Every row gives one point. Before rounding, the points of a table are all equally far from one centre. They may lie mostly on one side of it. Write the centre, to within rounding.

Points, 7 rows:
[[-23  -5]
 [ -3  55]
 [  7  41]
 [  5  45]
 [ -7  58]
 [-60  32]
 [  4  11]]
Centre: [-26  29]

Points (12 x 9):
[[  7  15  16  23 -35  16  -2  -5  11]
 [ -2  18   7  38 -43   2  10  -9  -2]
 [ 41  11  17  21 -25 -13  -5 -13 -39]
 [ 13  40   0  17 -22 -35   1  14 -21]
 [  0  49   2  13 -30 -13  -1 -10 -26]
 [  2  40  -1  29 -14 -17  17   7 -27]
 [  1  45  -6   0 -26  20  -6 -17 -12]
 [-10  31   8   2 -41 -26  18  -9 -30]
 [ 13 -16   2  -1 -26 -22  46 -21 -45]
 [ 22  13   2  16 -55 -15  15   3 -28]
 [ 15  26  -1  -1 -60 -18  18  -9   1]
 [  8  13  13  13 -51 -29  -3  10 -16]]
Centre: [  9  -3 -18   1  -8 -16   2 -19  -7]

Points (29 x 24):
[[-23  48   4  -1  31  14 -18  32   2  -6 -47 -26  -5   2  37   7  -4  -3
   -3  -6  39  -2  -2  -1]
 [-18  22  29  -6  13  14 -11  40   7  -3 -30 -31  -5  -8  39  15  15  -4
   23   2  46 -27 -35 -13]
 [-18  31   5  15 -12 -10 -19  14 -12  -1 -31 -49   3  11  21  35  -2 -12
   15  -5  36 -10 -21 -16]
 [-22  28  -2  -3  22  36  -9  19  -8   9 -41 -16   8 -11  49  32  10 -21
   15 -26  30   1 -16 -11]
 [-30  16   5   1  28  19   1  27   1   1 -31 -27  -2  17  32  12  -6 -12
   22 -21  57 -12 -17   5]
 [-26  43  -2 -12  23  23 -30  17   9   4 -32 -23  -3  -1  36  25  -3   0
   -3 -13  42  -4 -27 -20]
 [-26  41  18 -11  35  26   0  21  11 -11 -14 -35  -9   6  31  22  15  -1
    0 -18  34 -28 -12  13]
 [-16  37  17   0  12  26 -12  26 -18   1 -25 -36  15   9  47  30  11  -5
    7 -12  46  -4 -26 -10]
 [-25  33   9  10  22  11 -25  10  -7 -10 -41 -37   7   4  15  22   2  -5
   -9 -22  33 -23 -48 -16]
 [-15  32  34 -13  18  12 -17  -3 -11 -16 -51 -41   8   8  24  37  24   4
   -4 -12  37   6 -13  -8]
 [-24  19  24   1   4  28 -30  17 -20  -7 -16 -36  16  12  29  36  -2 -11
  -10   0  34  -7 -40   2]
 [-19  19  14 -16  -9  12 -13  48  10 -20 -50 -20  -5   5  31  31  -9   8
   14 -13  35  -5 -38   4]
 [-25  25  30  -4  27  28  -7 -14  14 -13 -37 -32  24 -13  34  13   1 -11
   32 -19  46 -11 -33  14]
 [  4  33  29  -5  23  21   1  29   1 -22 -38 -47   9  16  23  47   5  -5
    1 -23  14  -6 -11   9]
 [-15  29  13   5   3  12 -24 -10  -4   5 -28 -51  19   4  28  28  18  24
   23 -11  38 -17 -30   6]
 [-11  27  21  -8  -7  33 -16  33  13   0 -31 -43  20   1  39  27   4   0
    7 -19  38  -7 -23  -9]
 [ -5  35   1 -18  16  34   5  13 -15   3 -22 -18   3  29  24  22  10   7
   -4 -21  43 -11 -28  -3]
 [-20  27  11   1  28  24  -2  -1 -14 -18 -20 -36  -5   7  43  37  -6 -16
   -3 -13  33 -14 -37 -18]
 [-26  18  24   2  29  27 -13  18  -9   7 -32 -37  17  -8  14  38  18 -16
    5 -24  49 -19  -5  16]
 [-14  49  12  -8  21  20 -28  19  -2  -3 -14 -11   7  14  43  52   7  -5
    3 -12  43  -9 -33 -21]
 [-14  41   1 -13  23   8 -20  24   6  -4 -23 -27  29  -4  25  29  25   3
    0  -2  60 -19  -9 -16]
 [-23  36  19   2  17  31   0  18   5  10 -45 -48  14  10  37  19   4   9
   15 -12  26   1 -20  -2]
 [-21  13  14 -15  26  11   6  33 -16  -9 -34 -39  17 -11  43  36  -1   7
   28 -11  44  -4  -9 -11]
 [ -4  30  -1  19  37  20 -17   9  -5   2 -24 -51  13   4  37  27  22   2
    5  -5  19 -16 -19   9]
 [ -3  31  21  11  25  15 -23  45  14 -14 -55 -28  -8  -4  27  12  -9  -5
    5  17  29 -11 -21  16]
 [-19  39  27  -6  15  31  -2  13 -14  17 -42 -26  16   9  49  20 -26  17
   22  -3  39  -7 -23  -4]
 [ -8  23  18  -4   9  19 -21 -10 -11 -15 -23 -48 -12   2  33  40   8  -1
   17 -27  31 -13 -29   5]
 [-12  14  10 -15  32  24  19   4 -22   6 -20 -37  -3  -7  39  36  -3 -18
   -1 -23  29  -5 -18   2]
 [-10  30   7  13  45  13 -13  22  -4 -26 -41 -32   9  -5  33  43  13   0
   27   3  51 -13 -12   8]]
Centre: [ -6  15  23   8  12  -3  -2   4   7  -5 -25   7  15  -6  24  27  -5   5
   5  -5  18 -14 -13   2]

Points (29 x 24):
[[ -9  35  15 -29 -45  -3  32   7 -12 -19  39   3  29 -10  -2   5  33 -24
   14 -24  19 -15   4 -19]
 [-29  39  23   3 -35  17  23   4 -11 -19  25 -13   9 -20 -12   3  15 -29
   10 -35  25 -15  16 -21]
 [ -8  26  25 -22 -60   5  24  23   0  -9  12 -19  11 -15   0  15  23 -27
  -12 -15  43 -12   9  -1]
 [-22   9  28 -24 -45  -5  14  -3  18 -23  18 -13  18   1   6  29  19 -23
   -6 -18  12 -15  19 -17]
 [  4  30  26 -24 -43   2  15  10 -10  -5  31   3  16 -25  -8  -2  24  -4
  -16 -17  30 -12  10 -22]
 [-21  30   8 -18 -25   9  13   6   1 -33  45  -5  14 -21  -3   9  12 -21
  -12 -27  24  10  18  -5]
 [ -6  14  27 -20 -37  12  -6  10   1  -9  24   1  11 -15  -5   3  19 -35
    2  -4  26   4  22 -27]
 [-20  42  33 -36 -41  15   9  17 -16  -6  18 -11  32 -16   2  -4  12 -26
   16 -29   7 -33  10  -3]
 [-15  42  37 -20 -36  -4  15  17 -19 -11  25 -19  19 -21  -2  17  20 -39
   -7 -27  25 -10   6 -11]
 [-12  23  47 -33 -41  10  13  21 -11 -15  32  -9  20 -11  -6   1  13 -21
   -5 -36  10  -9  21   4]
 [ -6  26  22 -13 -39 -11   7   2   9 -11  12 -18  -1 -19  -2 -12  17 -31
   12 -42   8 -10  23 -13]
 [-12  35  30 -24 -43   2  11   7  -4 -17  33 -19   7  -2   6   1  29 -33
    7 -33   7  -7  22 -15]
 [-10  44  13 -22 -39   8  13  20 -11 -24  22  -9  11 -11 -21   4  15 -27
   -6 -16  14  -4  29 -21]
 [-12  20  15  -6 -44  -6  17  18   8 -19  22 -14   4 -17   2   0  30 -36
  -16 -36  22 -19  19 -23]
 [-17  20  36 -10 -42  26  24  15 -19 -20  28  -9  28 -33  -8   1   7 -23
   17 -19   9  -8  20 -12]
 [ -9  17  30 -42 -22   0   7  20 -11  -9  11  -1  15 -15  11  -1  17 -28
   -4 -40  16  -8  35 -12]
 [-24  41  23 -35 -27  15  11  18  -3 -17  19 -20   9  -8   2  20  36 -33
   10 -12  12  -9   8 -23]
 [-25  39  28  -5 -41  -1   2   8   0 -12   8 -19  14  -4  -7   9  26  -7
    8 -30  38 -16  11  -9]
 [-24  37  15 -17 -33  -3  -1  26   0  -8  12 -10  19 -21 -16  15  10  -8
    4 -44   4   4  24  -7]
 [  3  37   9 -44 -48   9  18  19   2 -22  27 -15  14  -3   4  -6  27 -27
    1 -18  20   1  19 -13]
 [-12  44  30 -28 -25   2   7   9   0 -18   9 -14  21  -4  -5   5  37 -39
    8 -27  26 -15   8 -17]
 [  2  32  12 -10 -25 -15  -6  21   2 -13  34   1  14 -21  -1  -7  16 -24
    4 -42  16  -3  22 -17]
 [-18  34  16 -33 -25  23  10   6  -7 -28  36 -23  20 -16   6  16  35 -25
    7 -20  20 -15  12 -10]
 [-16  31  18 -19 -37   7   1  -3  -1 -23  23 -23  20 -24  -7   9  23 -39
   -3 -16  25 -19  19 -19]
 [-11  25  16  -4 -27  -6   5  10   9 -27  42 -17   6  -1 -20  -3   8  -8
    6 -24  22  14  21 -22]
 [-12  36  24 -16 -40   0  23  27  21 -12  16  -8  10 -10 -11  15   5 -33
  -11 -47  12  13   7  -9]
 [ -2  34   7 -20 -36   4  -1  10   7 -24  19 -20  16 -17  19  14  16 -41
    1 -21   1  -6  25 -19]
 [-17  36  25 -36 -35   6   6  -2  -5 -14  28 -15  19  -6   5  19  21  -1
   14 -20   7 -22  26 -11]
 [ -7  32  27 -13 -31  12  11   5   0 -18  36   3   4 -13  -5  14  29 -14
    0 -35  10 -27  17 -11]]
Centre: [ -8  14   7 -13 -15   7  27  18   2   6  19 -20  25  -1   1   1   3 -18
   3 -17  14 -12   3  -7]

Points:
[[-35 -52   0 -31  12 -30   0  -8   8 -18  -3  -9 -37   5  22  -3   4 -18
   26 -14  -3 -14 -27 -10]
 [-18 -41 -15 -20   7 -25  16  11   4   1  -9 -54 -21   8   7 -24   0 -15
  -10 -11  14  -2 -20 -26]
 [-46 -60   0 -30  12   0   2 -12   6 -11 -16 -20 -10   7 -10 -23  17  -5
  -21  -8  32   9 -38   0]
 [-42 -36 -21 -25  -4 -19  -9   5   2 -12  -8 -16 -37 -13   4 -27  -7 -18
   -7  11   5  -6 -50 -10]
 [-30  -5  -9 -36   5  20   9 -16 -16 -24  -4 -34 -19   0   9  14   7 -12
  -14 -17  11   2 -37 -11]
 [ -7 -53 -16 -30  22 -13 -16  -8  -9 -18   3 -26 -14 -13 -20   9  10 -22
   -3  -2  28   0 -16   1]
 [-44 -43  -7 -50  19  -4  -7   4 -20   5  -5 -32  -6 -15  -1  -8   4  -8
   14  -6   9  -1 -17 -15]
 [-27 -25 -24 -38  34  -4  -7  11  -8   9 -20 -10 -35  25   4 -13   9 -38
   12  -6  29  -1 -36 -11]
 [-29 -38   8 -18  17 -13   2  -5 -39  14 -16   2 -24  10   4   6  26 -17
  -23 -17  25  13 -37   0]
 [-12 -39 -25 -29  11 -19 -15 -16  -1 -20 -11 -21   0  -5  18   6  23 -22
   -1  -7 -10   9 -50   4]
 [-33 -29  -7 -12   9   8 -18   1 -20   0  -3 -48 -24 -17   4 -25  -6 -18
  -14   6  32 -25 -30  -5]
 [-35 -10   2 -27  14 -15 -18 -28  -6 -18  13 -16 -15 -10 -24 -18   2   2
   10   6  29  34 -35  10]
 [-26 -16   3 -33  16 -13 -25   3 -15 -19  15 -32  -9   4   0 -25  40 -17
  -15  -6  28 -15 -24 -11]
 [-19 -34   5 -26  21  -2  -8  -2 -11 -30 -37 -26   8  -1   3  -7  22 -18
   -3  17   3  20 -41  -1]
 [-18 -33 -28 -39   6 -24 -18 -17 -16 -14  14 -17 -14  17 -13 -12  20 -24
    1   5  43   0 -26  -4]
 [-33 -21 -22 -30  15 -26 -11  15  -8 -17 -10 -19   4  -1   7   2  -6  -2
    0 -27 -18   1 -52  14]
 [-37  -7   8 -19  17  15  -9  -1   1  -1  -6 -26 -11  12  24  -1  47 -14
    0  -1  24 -23 -46  -5]
 [-27 -51  10 -29   6  -7 -24 -32   2 -18   0 -21   7  -1 -16  13   3 -23
    7   3  22   3 -22   3]
 [-27 -33 -17 -48  16   7   8   2 -38 -24   3 -28 -28  -8   3 -19   8  -6
    0  -1  11  -9 -28  -2]
 [-27 -32  -2 -17  -2   6 -29 -19  -5   9  -8 -43 -23   3  29 -13  27   3
   12  -9  -4 -10 -38  -5]
 [ -3 -36 -20 -35  22   8  -9  19 -14 -10 -19 -36 -10 -17  22 -13 -20 -25
    4  -8   5   3 -44 -19]
 [-28 -47 -13 -32   7  -8 -15  -6  -3 -14  -5 -16 -40  16   1  -1  30 -17
  -13  -4  17   5 -18 -21]
 [-17 -32 -12 -30  11 -14  -2 -27   3 -34   2 -14 -10   5 -29 -18   0 -14
  -22  -8   1  21 -25  -7]
 [ -2 -16  -2 -31  -4 -15 -14 -25   3 -26 -26 -22 -13  10   3   5  19 -39
   25  -5  12  -7 -40 -10]
 [-15  -6   1 -35  18 -28   1 -17 -10 -20   7 -38 -19  10  -6  11   6 -18
   -6   0  44   0 -20  -2]
 [-26 -41  -6 -22  12  15 -19   1 -18 -36   9 -11   1  -8 -10   0  19   0
   -9   7  -4 -19 -35   6]
 [ -3 -11 -12 -25  19 -14  -7   8 -28  -5   0 -19 -11 -18  -6 -12  -7 -36
   -6  -1   7 -20 -55  -9]
 [-30 -42  16 -22  12  -2 -17  -2 -23 -13  -4 -42 -38  19  11 -11  -2  -7
    4   2  21   0 -28 -21]
 [-30 -24 -10 -29 -23  16   4 -15 -23   6  -9 -33 -12  -5  -2  18  10  -2
    7  -6  39   8 -24 -19]
 [-28 -22  18 -28  15   6   5 -19  -9  -2  -4 -24 -19 -10   9   2   0 -42
   17  17   7 -17 -48   9]]
Centre: [-10 -17   0  -9  -2   1  -1   5   2  -4  -1   2  -3   5  19 -20  -2  -9
   5  -9  21   5 -12  11]
